Each row is a point. To make a cloud, some directions were put in groups of two or more. Within a group, all points are equally far from the middle, so they leave a hole (a ring in 2 directions, a hollow ball in 3). The other directions are filled evenly. Then the cloud was stretched, turned, moved and blurred a little. Count the holes, and give their numbers of directions, smallest first.

Cloud (14 x 2)
[[290, -78],
[195, 259],
[-282, -209],
[-72, -347],
[-6, 1],
[224, -63],
[-146, -292],
[-102, -105],
[-32, 77],
[-243, -369],
[-293, 11],
[-316, 175],
[260, -222],
[277, 40]]
Holes: 0

Cloud (19 x 3)
[[17, -187, -168],
[-22, 91, -281],
[-119, -248, 169],
[-146, 207, 0],
[-92, -248, 107],
[-123, 229, 272],
[-91, 141, 28],
[-284, -204, 32],
[-218, 350, 278],
[559, -345, 332],
[-231, 73, -126],
[138, 149, 29],
[380, -222, 197],
[252, 35, 140],
[-153, -116, 81],
[-266, 397, 85],
[-129, 92, 144],
[-73, -14, -281],
[-315, 223, -227]]
Holes: 0

Cloud (52 x 6)
[[-194, -255, -50, -329, -30, 271],
[-17, 581, 38, 135, 71, -317],
[335, -256, 102, -116, 250, 131],
[-8, 14, 376, -189, -188, 148],
[-81, -100, -109, -285, 26, 359],
[-382, 148, 133, 163, -166, -150],
[60, 140, -286, 163, 176, 128],
[-250, 86, 83, 253, 53, -54],
[-461, 26, 165, 104, -188, -85],
[-192, 143, 175, 187, 154, -149],
[169, 69, -98, -34, -105, -23],
[-25, 264, 147, 152, -101, 471],
[467, -27, 40, 121, 223, 56],
[-159, -284, 26, -336, 68, 61],
[-224, -451, -37, -130, -104, -128],
[-216, 358, 102, 76, 17, -218],
[163, -531, 181, -137, 1, 201],
[45, 212, 299, -100, -153, 250],
[-236, 228, 152, 250, -25, -340],
[21, 517, 120, 212, -129, -150],
[10, -87, 215, -264, -247, 79],
[-204, -353, -118, -28, -23, 147],
[-169, 182, 66, 401, 5, -342],
[15, -165, -89, -63, 216, -212],
[-194, 323, 92, 41, -366, 76],
[-233, 49, -154, -195, -173, 149],
[-60, 23, -246, 252, 29, -27],
[21, 208, 291, -140, -99, 339],
[431, -151, 110, 100, 221, -20],
[251, 116, -164, 111, -25, -74],
[-10, 384, 87, 218, 165, 185],
[354, 398, 175, -170, 114, 136],
[-188, -356, 217, 88, 35, 152],
[-213, -278, 325, 40, -28, 198],
[136, 404, 116, -215, -15, 473],
[312, -82, 193, 238, 174, -1],
[4, -195, 236, 176, -154, 271],
[-100, 193, 230, 9, -109, 434],
[71, 162, 286, 156, -64, 202],
[-1, -422, 112, -352, 193, 83],
[203, -305, 106, 38, 44, 251],
[-223, -75, 178, 98, -121, 416],
[-213, 7, 149, 234, 131, -165],
[-50, -363, 103, 49, -93, 437],
[-71, 636, -29, 373, -217, -13],
[-136, -296, 23, -290, 105, -71],
[-315, -53, 81, 169, -79, 256],
[-48, 111, -323, 246, -38, 64],
[-22, 581, -23, 457, -152, -98],
[-271, -178, -154, 279, -221, 24],
[217, 70, -144, 291, -119, 71],
[192, 227, 153, 333, -40, 142]]
Holes: 2 (2, 2)
